Rows are points. The last column is the point's height on a tilted bowl or saddle (a function of degree 2), plus a little noise. Along how many of its main directions does it bend up, bend down or stay straight?
In the rows, zero is written as 128.

Points (11 x 3):
[[142 167 136]
 [ 96 181 116]
 [125 140 169]
 [ 61 154 155]
 [ 91 124 167]
 [166 121 181]
 [193 153 154]
 [ 78  60  60]
 [137 163 143]
 [142 146 165]
 [109 159 149]]
Directions: 0 up, 1 down, 1 straight

Points, 16 rows:
[[174 126 118 156]
 [103 142 122 177]
 [132 147  89 164]
 [ 32 103 136 191]
 [101 143  86 170]
 [170 128  93 152]
 [116 190 111 163]
 [116 166 126 170]
 [146 143 112 167]
 [ 56 187 165 144]
 [122 141 114 172]
 [140 118 114 166]
 [112 145 176 159]
 [119  90 215 128]
 [ 95 123  67 160]
 [137 143 215 126]]
Directions: 0 up, 2 down, 1 straight

Points:
[[ 92 140 155 118 136]
 [134  98 104  95 151]
 [ 96 134 168 136 144]
 [106 131 142 133 131]
 [148 148  98 153 141]
 [203 147 124 119 119]
 [165 149 102 158 139]
 [160 118 129 108 125]
 [ 44 171 120 122 143]
 [133 124 231 155 216]
 [115 176 207  80 190]
 [134 155 148 143 133]
 [177 191  76 143 169]
 [115 162 115 142 136]
 [ 94  71 148  57 194]
 [135 249 105 134 203]
 [114 118 132 112 132]
 [117 171  90  97 155]
 [100 121 174 163 158]
 [115 137 137 153 134]
 [182 129  85  94 150]
 [116 130 128 130 129]
 [182 166 192 175 182]]
Directions: 3 up, 0 down, 1 straight

Points:
[[138  60 156 103 136 126 187]
 [130 119 106 128 118 136 143]
 [143 123 122  21  90  99 233]
 [ 34 114 104 169 110 129 152]
 [ 89  89 187 145 149 103 123]
 [136 136  53  88 144 103 143]
 [220  97 116 123 174 136 157]
 [145 115 117 148 138 102 134]
 [107 189 162 154 135  99 161]
 [119  97 114 165 131 146 165]
 [163 161  98 162 105  46 115]
 [ 67 134  93  71 171  66  99]
 [125  91 162 131 118 139 158]
 [ 75 115 148 194 123 116 172]
 [136 187  55 151 114 193  60]
 [114 115 108 106 135  86 124]
 [162 164 112 138 137 109 139]
 [186 156 162  97 193 174 164]
 [ 72 160  47  95  87 156  88]
 [145 154 124 116 118 163 135]
 [131  89 116 113 183 157 188]
 [107 109 178 171 111 105 133]
 [131 101 123 137 192 106 165]
 [151  77 110 174 153  94 158]
 [128  93 135 124  98 138 165]
 [161 154  45 132  41  80 150]
 [193 190 113 138 142 117 145]
 [172 173 159 133 110 165 133]
 [123 170 129 125 164  80 144]
 [ 78 137 168 219 199 151 208]
 [ 99 115  13 111 165 168 100]
 [118 122 174 195 126 176 165]
 [134  88 124 152 141  86 131]
 [ 95 127 124 150  44 116 180]
 [ 87  85 104 122 119 105 140]
 [ 88 121 114 156  77 137 168]
 [196 123 115 180 137 154 113]
 [ 65 179 118 108 114 116 127]
 [ 89 138 166 134 106 149 152]
 [110 108  75 152 131 125 148]
 [150  77 153 215 168 150 193]
 [172 100  84  95  94 114 165]
 [158  74 160 140  59 109 151]
 [121 137 145  90 126  70 118]
 [113 120 138 156 109 165 155]
 [158 172 165 175 115 141 144]]
Directions: 3 up, 2 down, 1 straight

Points, 68 rows:
[[116 124 165 115 152 203 129 118 172]
 [168 109 119 108  94 116 167  92 109]
 [193 177 107 165 128 126 109 129 108]
 [106 154  81 155 132 114  98 127  91]
 [129  79  78 184 116 108 178 153 122]
 [102 148 108 157 148 132 119 151  97]
 [134 118 191 118  33 158 111 154  61]
 [ 88 131  69  92  78  73 161 104 158]
 [169 169 165 120  94 109 162 169 140]
 [145 154  93 149 173 175 145 113 124]
 [138 201 102  59 107 131 221 145  83]
 [162  82 118 133 146 103 161 167 111]
 [114 108 199 154 113 117 122 106 151]
 [149 111 116 143 142 126  96 184 119]
 [ 75  79  75  82 149 217 112  87 235]
 [ 98 120 148 127 161 111 108 153 112]
 [122 115 135 113 114 175 158  81 129]
 [101 110 187 172 103 125 129 107 116]
 [ 90  93 169  96 116 153  83  99 131]
 [111  95  90 120 163 101 110 120 121]
 [117  83  70 104 133 167 156 111 160]
 [ 76 197 148 146 114 124  50 130  83]
 [ 80  97 128 122 136 142  88 146  99]
 [ 82  95  90  55 178 124  47  96 136]
 [136 133 156 126 197 147 199 167 109]
 [122 119 164 151  61 129 155 146  67]
 [130  99 116 127  70  98  95  51 153]
 [ 80 166 132  96  81 155 169 135  84]
 [150  97  95 163 100  25 170  84 249]
 [138 102 116 122 127 126 201 132  96]
 [ 82 122 167 153 127 114 173 111 115]
 [ 90 152 130  70 148 129 141 143 109]
 [161 102 190 112 164 117  71  81 190]
 [168 207 111 210 137 115 162 147 112]
 [129 152  78  97 158 139 104 152 132]
 [121 142 128  77  90 180 152  94 111]
 [132 102 105 174 134  64 120 151 129]
 [154 130  95 121  85  53  52 101 154]
 [132 176 147 125 103 155  89  30 155]
 [ 72  63 119 145 112  99 158 168 104]
 [ 77 109 172 112 163  93 135 140 131]
 [139 135 147 107 146 123 145 120 115]
 [ 90 168 146 123 172 178 161  83 145]
 [134 127 126  18 129 101 143 100  91]
 [129 125 127 163 127 130  78 125  84]
 [163  96 187 114 104 123 181 131 108]
 [ 55 117 134  58  97 103 217  61 115]
 [225 102 113  96 136 145 100  57 156]
 [161 123  86 149 154 180 102 102 132]
 [128 146 195 183 180  99  94 101 160]
 [109  68  63 166 134 190 102 123 149]
 [114 138 116 129  89 165 121 141 101]
 [141 166 132 170 125 144 143 107 104]
 [134 204 140 172 152 163 104  98 119]
 [130 166 141  82 147 126 152 111 111]
 [ 90  86 102 145  95 169 138  91 114]
 [105 120 133  79 120 125 111 196 129]
 [100 165  53 131  88 165 110 116 135]
 [169 160 135 154  85  54 183  72 172]
 [148 174 116 144 132  79  63 169 130]
 [116  66  62 103 138 120 120 175 158]
 [ 78 157 152 104 149 163 126 125 131]
 [183 146 102 164 121 149 109 207 167]
 [ 73 132 114 142  86 148  74 106  62]
 [133 187 109 153 120 123 216 167 127]
 [148 164 166  95 114 215  83 141 217]
 [218  81  21 138 195 148 111 126 148]
 [192 151 158 114 135 152  77 120 149]]
Directions: 3 up, 2 down, 3 straight

Points, 69 rows:
[[ 99 136 105 112 127 121  99 177 149]
 [ 81 128 105 132 133  93  96 177 131]
 [195 169 106 173 106 179 100  87 110]
 [119  74 116 105 111 141 131 230 159]
 [164 157 167 121 136  96 162  95 127]
 [140 145 117  95 198 108 133 131 160]
 [111 134  90 154 129 109 194 150  79]
 [112 189  87 150 106 172 116 123 149]
 [119 157 155 163  83 125 196 143  60]
 [180 113  54 110 167 135  52 159 122]
 [164 108 132  69 131  73 160  98 142]
 [118 164 144 173  67 178  82 147 105]
 [206 100 152 151  99  66  68 167  56]
 [109 128 123 169  73  97 160  71 135]
 [188 146  62 153 118 147  30 115 145]
 [142 115 141 104  87 151 146  94 125]
 [177 117 175 103 148 115  86 114 133]
 [ 77 147 113 111  98 166 169 150  80]
 [ 61  74 158  96  98 181  96 125  79]
 [128 169 145  74 126  34  94  68 162]
 [ 80 178 179 102 113 155 124  89 131]
 [140 127 151 157 135  95 113 135 128]
 [170 167 116 173 172 171 179 154 123]
 [151 196 125  93 189 170 168 133 134]
 [148 137 130 146 123 132 142 101 134]
 [148 146 118  89 182  80 166 130 147]
 [ 93 157 176 158  44 115 129 150  54]
 [182 101 187 128 114 182 134  67 187]
 [108 154 171 134 183 144 118 158 197]
 [ 85 112  74 106 137  84 164 188 124]
 [158 176 139  94 124  73 103 160 122]
 [116 137 174 187  76 113  99  63 174]
 [ 94 146  43 126  62  89 109  90 214]
 [139 130 150  71 158 155 108 132 135]
 [137 109  93 125 153 175 161 163 129]
 [117 119 112 148 143 147 126 205 184]
 [132 152 104  98 155 106 169 159 154]
 [132 134 106 113 106 109  74 144 129]
 [115 109 160 113  92 136 157 119 140]
 [195 130 186 135  96  97 168 120 119]
 [121 140 126 110 134 113 148  55 172]
 [113 138 116 139 151 129 188 155 122]
 [125 158 115 143 179  79  90 104 148]
 [128 142  77 129 104 126 111 135 156]
 [145 129 105 140 133 119 161 199 178]
 [ 96 160  91 179  84 111 167 143  75]
 [129  67 204 227 126 155 184 120 150]
 [208  87 188  50 150  94 153 159 196]
 [ 91 159 200 101 127 109 168 131 158]
 [138 147 155 156 101 128 158 143 119]
 [229  63 135 144 168 146 186 194 165]
 [210 112 188 138 143 137 187 177 211]
 [ 94 106  88  95 159 141 138 157 117]
 [ 72 190 196  87 150  83 124 128 134]
 [137 212 116 181 149 164  95  76 133]
 [141 129 169 144 117 177  78 102 144]
 [ 81  73 138 223 134 168 180 193  50]
 [ 84 112 167 158  94  97 168  90 146]
 [129 121 116 102 131 118  95 194 158]
 [ 46 167 119 156 160 131 153 175 135]
 [113 121 117 124 161 103 200 125 101]
 [161 140  81 165 137 109 132  79 137]
 [203 133 129 136 181 136 187 101  74]
 [143 103  97 128 198 112 105 158 130]
 [137 161 109 135 114  76 149  82 139]
 [105 117 108  76  97 126 158 155  90]
 [151 138 122 110 144 103 145  55 163]
 [156 145 147  74 181 137 139 104 141]
 [102 135 168 193 159  65 132 180  74]]
Directions: 2 up, 4 down, 2 straight

Points, 77 rows:
[[140 119 134  86 104  94 149 113 133]
 [116 107 191 157  74 151 150 128 132]
 [104 144 145 150 120  71 151 118 137]
 [144 149 109 110 167 182  76 126 111]
 [151  84 117 136 122 134 153 133 121]
 [126 104  65 213  86 168 140 110 210]
 [ 72 150 162 141 100 119 142  93 139]
 [176 113 155 133 154 162 104 102 114]
 [132 113  54  82 122 166 122 147 108]
 [ 92 161 112  92  95  98 162 135 133]
 [140 120 179 175 133 124 170  85 148]
 [ 91 111 106 133 168 143 148 140 133]
 [133 145 112 153  69 119 170 159 114]
 [191 145 107 110 151 149 117 130  93]
 [146 111 162 205 155 157 101 122 188]
 [171  65 152 136  89  96 107  96 134]
 [159 112 125 164 133 151 186  79 162]
 [191 105 123 111 129 115  96  80 110]
 [164  98 137 108 156 122 116 139 106]
 [ 69 121 118 192  90 157 146 121 199]
 [152 159 109 111 148 132 110 201 105]
 [172 150 110 160 123 112 151 195  79]
 [149 126 106 142  92 149 140 154 115]
 [167 186 182 165 165 172 139 106 112]
 [177  90  79 130  99 180 120 102 122]
 [178 135  98 194 129 138 148  64 158]
 [154  89 186 132 118 134 146 127 117]
 [ 94 136 132 100 137 113 149  84 142]
 [ 80  95 144 178 146  83 133  87 218]
 [172  85 101 156 180  81 115  77 197]
 [132 126 154 168 137 210  99 160 152]
 [ 88  50 138 165 174  82 131 173 167]
 [157 116 185 159 111 108  91 112 128]
 [168 111 121  90 167 186  95 153  77]
 [105 181 115 208 107 107 112 180 168]
 [140  78 131 249 106 107 165  98 214]
 [130  64 148 226 104 139 120 125 212]
 [137 158 157 128 177 122 138 109 120]
 [103 178 147 114 126 169  68 109 100]
 [ 88 149 121 111 114 137 110 124 135]
 [162 105 204 162 135  68 150 139 145]
 [101 151 129 130  98  97  94 164 150]
 [184 161 130 177 163 180 112 125 141]
 [ 84 165 167 191 122 115 153 164 145]
 [119 204 108 158 131  66 159 119  71]
 [ 88 179 164 146 191  75 126  54 137]
 [197 105 130 133 188 135 121 159 106]
 [138  83  79  85 190  81 160  81 180]
 [110 169 162  96 100 173 167 144 117]
 [185 141 179 135  80 105 139 130  94]
 [109 157 151 122  87 134  80 145 130]
 [127 103  93 118 121 157 199  90 163]
 [191 139  50 180 167  31 143 151  43]
 [124 117 129  78  98 143 162 166 114]
 [179 149 152 133 164 126  90 161 115]
 [ 74 110 113  94 147 106 108  67 175]
 [141 152 166  94 129 231 125 113  79]
 [145  77  78 118 133 123 172 133 118]
 [117 151  94 221  73 117  57  88 198]
 [134 121  58 126 101 142 113 105 140]
 [ 52 152 135  76 173 125  80  66 123]
 [117  63 121 142 106 110  74 109 173]
 [101 123 186 112  93 115 105 130 130]
 [136  79 172 124  91 178 149 134 107]
 [143 153 121 101 114 103  67 110  98]
 [159 101 122 143  35 208 114 192 122]
 [ 80 145 118 127 140 155 150 132 133]
 [138  57  55  99 147  81 179 121 134]
 [118 107 125 158 113 131 128 179 137]
 [115  98 117 148 173 123 103 109 174]
 [187 186 195 189  74  75  90 126  69]
 [ 95 108 164 131 184 116 140  91 156]
 [147  99 211 126 160 110  81  93 135]
 [ 74 103 131  90 119 134 109 156 135]
 [187 163 166 164  81 133 145 179  95]
 [134 108  74 156  59 171 106  71 171]
 [144 132  95  95 115 118  96 138 103]]
Directions: 4 up, 3 down, 1 straight
